Each wall is flat, endless, passes through zero and stands at right angles to its row. A trip goes straight from one point to another. List the walls that it crosses, first one first.

Walls:
(1): [39 39 40]
(2): [  2 -37  15]
(3): [ -7 -13  -7]
(4): [ 23 -41 -21]
Trips:
[40  0 32] to [ -4  32 -17] -> 4, 2
[41 -7 14] to [ 45  14 -11] -> 2
[-54  -5 -25] to [-22  24 -18] -> 3

Walls:
(1): [-14 -53  33  -5 -49  27 -17  -7  45]
(2): [ 52  10   3 -26   3 -53   6 -11  -5]
(3): [  9  18  -8  26 -31 -25  17  25   8]
(4): [-17   3  29 -11 -13  16 -38  19   5]
(5): [-26  21  21 -14  50 -21  18  26  15]
(6): [-25   4  -5   7  -3  44 -14 -17   4]
(7): [-50  -5   8  -2  24  32 -34 -14  24]
(8): [-31  11  -7  34 -18  57  17 -11  16]
Trips:
[-28  -4  12 -28  22   4 -26  10   6] to [-5 -1  7  7 34 -3 -4 21 13] -> 1, 6
[-12 -17  28 -21  48  -2   0 -22  24] to [-55  -7  -2  -1   4   5   3 -11  -8] -> 2, 8
[  3 -15   9   9  20  28 -11 -13  -1] to [ 50 -21  -5  -1  19  18 -23 -55  -2] -> 4, 2, 8
[-49 -26   7  14  29  52 -11   7 -10] to [-11  -8  10  -6 -22  -8  49 -17  13] -> 4, 3, 7, 6, 2
[-11  18 -20 -24  60 -21 -22   4  11] to [ -6  16   6 -37 -10  34  -6 -20   7] -> 4, 6, 2, 8, 1, 5

Walls:
(1): [ -5 -24 -37  11   9  18   0 -11 -60 -20  11  18   5 -20  16   2  -7  -2]
(2): [ 21   2 -12   7  13   7  -4 -30  -5  -4  -2  24  16  -2  -5  -4  11  14]
(3): [ 20  35   3 -17   8 -31 -11  22   6  -5   3  -5  11   0  17 -10  -4   5]
(4): [-36  25  43  20  33  12  42  21  27  35  56 -36 -29 -31   8  52 -29  -4]
(5): [ -9   4   4 -17 -21 -17   0   1   7  15 -32  10 -17 -15 -50  -1 -21  11]
(6): [ -8  45 -33   9  -7  14   8 -18  -2 -18  17   8  23  20   0  11 -23  29]
(7): [ -3   1   8 -24  -7  15  -2  14 -20 -37  -8  17 -14  26   3  11   7   9]
Trips:
[ 24 -14  48  12  16  -4  18 -30  15  18  -1   6 -16  -7   4 -44  39 -19] to [ -7  18  -4  38 -28 -19  28  18   9  -4   4  -1 -10  -3  24 -21   1   1] -> 4, 3, 2, 6
[ -7   5  -7  -6  16 -14   4  -2 -15  -1  49  32 -16  19  20  -3   3   9] to [ -4   3 -12 -37   3 -14  13  -7 -12 -20  22  19  46  12   0   3 -13  20] -> 4
[-15  52 -34  -9 -13 -49   0 -27 -28 -27 -34 -32  -6   1 -19   8 -28   3] to [  2   9  14   1 -25  -1  -1   9   4 -24 -20  -1 -11  10  20  -1 -25 -10] -> 1
[ 15   1 -33 -10 -49 -42 -11 -10 -12  12   9  15   4  18   0 -21  31  -5] to [-40   9  -2 -15   7  -8 -27  -7   2 -23  12   2  -2  -4  13  24  25  -7] -> 7, 5, 2, 4

Walls:
(1): [-26  27  19   5 -10 -16  16  21  17 -32  14 -10  -4  24  55  16  22 -24
  -9   4 -28 -10  17 -31  14   7  11  33   4  -9  -5 -14]
(2): [ 26  14  32  -8  -5 -13  23  10  12 -17   6 -11 -60   5   9   1  13   3
 -17  21  18  18  25  -1 -17 -32  30  -9   1  21  16  16]
(3): [  6   0 -16  -4 -12  11  28  -6 -23   2  17   2 -48  -2 -16  -3   2 -12
  -6  -4  -6  20  18  -9  29  -5   5  -7 -17  11   8 -24]
(4): [-13  -3   3 -21 -15  -5  -5  18 -27  18   6 -18 -18  28  44 -11 -14  -7
  -4  -5   7   6 -18   4  10 -10 -29   2   7 -18   0  21]
(5): [-23 -13   4 -25 -19 -13  18   4  -3   2  20 -21   3  -1  13 -25  18   1
 -19   6   5  15  -5  -6  13  13   4  23 -11 -12  13  -1]
(6): [  5  -8  -3  16  19 -30  -5  20  15  16  23   1  -1 -21 -10  -8   2   1
  13   8  -9  21  -9 -26  32 -27 -18  16 -39   5  25  -5]
(7): [-17 -23 -31 -35  -2 -22  -9   6 -32 -12 -16  22  11  42  -3  10 -12 -12
   8  -8   4 -10  16 -11   9   8 -19   9   7  14  -1   5]
(8): [ -8  24 -12   0  11   0 -21  19  48 -13 -14  14  -7   1   6 -23  -5  12
   3   7  -7  20   4   1  12  25  -6  14   4  12  12  20]
(9): [ -4  16 -10  15  10  19   5   2   2   0  25  -4  28 -20   8  19  -4   5
 -14  -8  22  -1   0  -6  -7  -6 -11   7  -7 -20  15  16]
(10): [ 12 -22  -7 -18   5 -23   3   2 -15  15   3 -15  -3  14 -24  -7  -3  -2
 -22 -33  10 -22   5  -2  27  -9   6  10  20   4 -11  -1]
(11): [ 11   5 -13   8  21   6  10 -17 -23 -23  13   1  22  -4  -9  28  -2 -13
  12 -14  -7   5  13  19 -15 -11 -41 -33  12  15 -21   4]
Trips:
[-19 -12  22  20  11   8 -21   8   9  -9  14 -15  10 -18  34   5  -5  -8
  -6  -5 -22 -12  25  11   7 -15  26  37  15  -3  11   8] to [ -2  -9  14  -7   0  -4  26  -8   7   7   3  16  13  -2  -2 -11  -5  -4
  -6  20   1  12  10   0  19 -14  -3  16   3   2  21 -24] -> 4, 3, 10, 8, 9
[ 26 -20  -5 -28  25  11  12  30   8   3   2  -9  -8  -1 -21  58 -26   3
   6  -1  30   9   5 -10  -2  -7 -10   3   1   9 -39 -25] to [-17 -31 -32 -14  -3   8   7   7  -6 -21   7   2  35 -13 -13 -15  20  13
  13   2  -8  -4  32 -13  -4 -24  -3   3  15  19 -13 -21] -> 2, 9, 5
[ -1 -26 -16  20  12 -17 -13  21   9  -2  -6  23  -3  -2  21 -21 -27 -29
  -9  14   4  10   7  16   1  29  -5 -18 -28 -10  21 -12] to [ 13  -6  -8  11   1 -16  16 -22  -6  11  20  -6  20  10  -8  11  -8  17
 -38   0  -3   6  32   3   2  28 -15  -8 -26  -5 -17  20] -> 9, 11, 4, 10, 8, 6
[-13   3  19 -31  -3  -4   6  -8 -19  21  14  -2  12 -20 -30  38 -36  -9
 -11  13   6  26   5 -16  18  -1  16 -10  12  -4   8  38] to [ -8   3  12  10  -8  -1   7  12  -7  33  -5  36 -33   3  -5  -6   8  -7
  32  14 -14 -14  14  10  -3 -12  -6  -2 -18 -11 -13  -6] -> 5, 11, 9, 10, 7
